Each row is a point. The points of each table are mixes of a few directions, plus a little noise. Count the directions of each table, and those that both share. Where both have some left over, give the other angles between the two spaces (their principal angles), to ten degrees, smallest first.
In the rows, zero is written as 128.

First (5 x 3)
[[116 155  67]
 [190 137 113]
 [133 107 176]
 [ 83 140  97]
 [118 101 187]]
Second (5 x 3)
[[157  90 150]
 [ 93 172 101]
 [160  86 153]
 [149 101 144]
 [ 80 190  91]]
Directions: first 2, second 1, shared 0; angles 30

First (7 x 6)
[[ 37 146 118 113  82 121]
 [145 156 142 165 153  56]
 [152 139 113  69 118 126]
 [142 120 146 180 156 117]
 [117  74 146 145 151 209]
 [191 122  87  81  89 175]
 [111 140 144 142 147  92]]
Second (7 x 6)
[[140 135 123 155 113 143]
 [ 74 114 142 109 140 135]
 [213 162 103 182  79 203]
 [ 47  95 154  60 178  58]
 [153 138 118 166 116 109]
 [ 95 119 137 117 138 112]
 [173 135 121 107 127 140]]
Directions: first 4, second 3, shared 2; angles 30

First (9 x 9)
[[124 100 129 125 135 158 119 102 113]
 [ 99 243  73  70 186 119  98 176  60]
 [ 50 119 136  93 147 139 152 153 125]
 [136  82 160 138 105 114 165 152 135]
 [158 101 137 149 112 133 125 107 136]
 [115 137 117 111 146 143 118 127 103]
 [168 101 136 150 112 134 122 106 129]
 [176 186 120 180  86  63 118 121 224]
 [127  82 143 135 121 149 134 107 128]]
Second (9 x 9)
[[142 137 133 137  86 143 139 163 101]
 [124 126 126 124 138 124 126 119 135]
 [139 136 133 134  97 136 138 154 111]
 [ 85 103 110 102 249  89  95  28 199]
 [140 136 131 134  98 138 137 152 111]
 [140 137 133 134  96 137 136 154 111]
 [147 141 137 139  72 144 143 175  96]
 [144 137 136 138  84 141 139 163 104]
 [ 93 104 112 107 231  93 101  42 189]]
Directions: first 4, second 1, shared 0; angles 50

First (9 x 12)
[[159 164 137 136 124 135 117 163 100 154 175 143]
 [114 111 123 124 130 124 133 112 139 116 107 120]
 [109 105 122 124 131 124 135 106 146 112 100 119]
 [125 124 126 127 127 127 129 123 132 126 122 126]
 [143 145 135 133 126 131 122 146 113 141 152 135]
 [133 133 129 129 128 131 127 133 124 133 135 130]
 [109 107 120 122 131 124 135 106 146 112 100 119]
 [ 84  78 113 117 135 119 145  77 169  92  63 109]
 [173 181 145 141 122 137 109 185  84 169 198 150]]
Second (11 x 12)
[[109 127 134 142 123 187  95 120 127 147 118 115]
 [116 128 130 138 125 173 105 121 130 143 122 116]
 [141 129 124 119 131  87 150 134 128 115 135 137]
 [130 126 132 126 128 116 131 130 123 123 128 134]
 [130 142  93 142 133 194 126 120 162 156 133  91]
 [140 114 161 101 127   7 159 144  92  82 131 178]
 [129 120 150 116 126  75 135 135 105 106 127 154]
 [111 127 133 139 124 180  98 121 127 144 119 117]
 [135 138 101 136 133 161 134 124 152 144 133 105]
 [145 132 115 121 133  94 155 133 136 118 137 130]
 [123 126 134 130 126 133 121 127 123 129 125 129]]
Directions: first 1, second 2, shared 0; angles 90

First (9 x 18)
[[142 116 180 153 122 198 126 120 207  45 126 118 103 155 155 118 133 139]
 [130 117 164 150 137 160 118 133 172  98 123 113 123 147 147 119 134 137]
 [135 111 139 131 138 128 109 130 161 107 139 117 126 127 158 125 138 124]
 [130 159  46  73  93  84 172 105  35 168 141 180 125  93  81 151 115 107]
 [144 165  39  62  69 108 192  87  50 123 150 198 105  95  89 154 113  99]
 [134 124 116 115 122 121 129 120 131 118 140 135 126 118 139 131 132 118]
 [137  99 119 112 148  89  96 132 153 121 160 116 136 108 179 130 151 108]
 [110 130 190 185 150 171 119 155 151 145  86  96 137 165 104 109 115 167]
 [ 92 126 158 169 175  92  94 172  92 231  91  86 171 141 100 118 122 156]]
Second (10 x 18)
[[ 85 116 131 132 137 192 127 133 175 124  82 142 116 126 110 142 141 151]
 [148 118  84 164 133 154 112 181 124 129 137 103 137 121  93 117 171 133]
 [110 109 113 127 156 133 201 152 160 119 107 114 151 152  88 111 126 162]
 [135 108 157 162 117 171 194 119 132  84 113 122 144 157 133  73 119 152]
 [150 157 135 133 101 101  90 101  85 127 148 157 133 126 151 155 128  82]
 [156 163 114  96 116  47  43 114  77 171 179 135 111  97 160 174 122  77]
 [167 197  95 108 106   7  88 102  47 148 178 182 171 139 127 213 130  35]
 [111 117 176 122 118 157 148  92 144 110 108 134 111 132 163 103  99 146]
 [103  89 124 134 153 182 152 163 179 128 101  90 110 120 108  90 137 183]
 [112 107 148 105 140 136 127 126 156 141 124 101  96 109 150 102 107 160]]
Directions: first 3, second 5, shared 0; angles 30, 60, 70

First (9 x 32)
[[146  83 104  94 139 111 163  84 135  73 103 104 144 114 141 147 132 128
  127 102 157 145 128 126  96 126 128 115 143 110 122 110]
 [117 156 143 149 121 137 108 156 124 163 144 143 119 137 119 116 126 130
  127 146 109 118 128 130 147 130 128 137 119 139 132 139]
 [109 216 185 197  98 114 100 239 131 248 173 165 136 167  74 102 139 178
  103 216  33  98 123 137 165 151 119 185 117 151 163 163]
 [140  61  84  76 152 143 145  41 124  36  94 101 118  97 171 146 117  85
  150  57 204 150 132 121 102 109 136  82 135 112  99 102]
 [135 130 133 131 123 106 145 142 135 136 127 124 146 133 114 133 137 151
  115 146 109 129 125 130 118 137 124 143 136 124 140 129]
 [151  92 113 103 131  90 176 106 142  91 106 103 162 122 124 148 142 154
  113 127 131 143 125 128  90 137 123 135 150 108 136 115]
 [121 188 170 176 104 102 123 214 136 214 157 150 147 159  82 114 143 180
  101 201  49 108 122 136 145 151 118 178 127 140 160 152]
 [100 114 102 110 152 220  58  60  97  85 128 142  51 100 190 112  88  25
  184  42 218 128 140 118 168  86 147  57  94 145  77 121]
 [132 112 119 116 133 128 135 110 128 107 120 121 129 122 136 133 127 122
  131 114 143 134 129 127 120 125 129 120 131 123 123 122]]
Second (10 x 32)
[[121 121 130 141 126 130 144 132 148 125 124 110 127 140 145 128 112 127
  110 141 114 116 123  93 113 138 111 141 145 104 133 151]
 [145  70  98  93 141 113 173  74 143  58  95  90 143 114 154 149 123 122
  122  98 160 142 125 108  85 129 121 115 152  96 120 118]
 [139 159 131 105 129 129  79 132  77 152 146 181 126 103  82 126 169 134
  174 102 155 151 142 216 175 103 167 100  83 193 118  76]
 [148  72  97  86 144 112 167  70 135  58  97  97 144 109 148 151 132 123
  130  92 168 148 128 124  91 124 128 109 145 107 119 106]
 [115 136 138 152 122 134 134 146 146 143 132 117 124 145 140 121 111 128
  109 151 103 112 122  95 123 139 112 146 141 110 136 157]
 [ 90 216 182 208 102 155  77 227 133 242 176 162 101 169 109  91 111 136
  110 200  50  86 123 107 177 143 113 170 113 143 149 183]
 [143  98 109  96 138 118 142  93 123  90 113 121 136 111 131 141 138 126
  139 100 159 146 131 143 114 121 137 111 129 128 120 104]
 [115 169 150 154 118 138  98 167 119 178 151 153 117 140 110 113 130 132
  131 150 103 117 130 139 157 128 131 138 113 147 134 138]
 [164  32  73  53 153 100 193  27 137   7  75  80 156  94 161 166 136 118
  134  64 200 165 129 126  66 120 132  93 157  95 110  87]
 [ 97 207 173 190 107 151  74 212 121 228 171 168 105 155 101  97 122 137
  124 181  70  97 127 131 179 134 124 157 105 157 143 162]]
Directions: first 2, second 2, shared 1; angles 70

First (9 x 32)
[[ 41 162 238  73  99  75 136 178  75 199 121 178 217 204 193 179 110 153
  129  80 142 127  90  80 150 122 154 157 153  94 107 145]
 [146 110 163 138  88 119 133 124  56 118  95  81  61 105  77 119 115 114
  104 133 168 135 164 110 179 113 141 161 189 171 128 188]
 [104 113 192 100 101 103 119 145  61 136 116 127  98 141 121 130 112 141
  108 110 155 146 143 109 170 100 156 160 190 186 131 180]
 [167 118  86 158 130 147 131 105 141 103 122  99  91  93  94 111 134 110
  127 150 129 124 147 143 124 136 115 118 119 129 133 124]
 [149 113  61 132 173 158 110 111 201  97 162 147 124 115 138 105 143 136
  142 139  93 135 121 167  88 131 118  96  87 147 144  85]
 [193 111  36 176 154 169 126  90 183  82 134  93  81  74  88  94 147 105
  133 165 112 122 149 164 100 143 103  98  91 127 140 100]
 [188 132  31 183 153 166 140  91 197  99 131  97 118  84 100 108 148  99
  143 164 104 108 136 158  85 158  90  90  67  77 130  81]
 [ 72 142 132  79 175 123 108 153 190 152 177 211 215 182 211 145 132 168
  152  99  85 133  78 142  85 125 137 103  87 120 132  75]
 [ 92 148 211 116  77  91 147 151  50 170  93 117 149 154 130 161 110 122
  116 108 164 122 127  82 171 125 143 165 172 103 107 173]]
Second (9 x 32)
[[113 129 150 110 156 129 109 104 117 140 119  98 137  91 151 150 158 127
  149 132 162 122 108 115 145 102 136  92  83 125 101  80]
 [146  94 143 106  96 101 113 138 203 204 181 115  62 114  78  64 164 138
  126  91 210 136 137 133 105 142 125  49 139 154 133  66]
 [149  86 124 136  91 122 129 168 183 185 209 153  65 203  37  54 108 153
  110  91 148 136 123 154  73 167 105  92 213 161 180 160]
 [136 107 138 118 114 116 118 135 166 172 163 122  93 130  97  95 144 136
  129 108 170 131 127 131 112 136 123  84 141 144 133 101]
 [128 115 148 107 131 115 110 117 153 167 144 103 107  96 122 115 164 132
  141 113 185 127 123 120 130 118 130  74 102 137 113  71]
 [ 84 148 155 124 212 166 103  88  36  90  93  96 197 117 184 215 133 130
  165 162 105 109  64 109 158  75 127 127  72 107  96 124]
 [109 161 108 159 160 161 146 125  48  46  80 152 195 166 169 190  78 121
  123 167  29 120 115 128 143 118 127 216 138 103 135 214]
 [137 165 100 140 109 117 158 122 113  65  57 140 163  82 191 154 120 102
  112 152  84 133 179 117 163 127 149 206  93 101 108 139]
 [150 145  87 156  83 121 168 157 134  83 105 174 133 156 128 113  83 118
   91 136  63 139 178 141 123 164 130 211 171 119 154 197]]
Directions: first 3, second 3, shared 0; angles 70, 70, 80
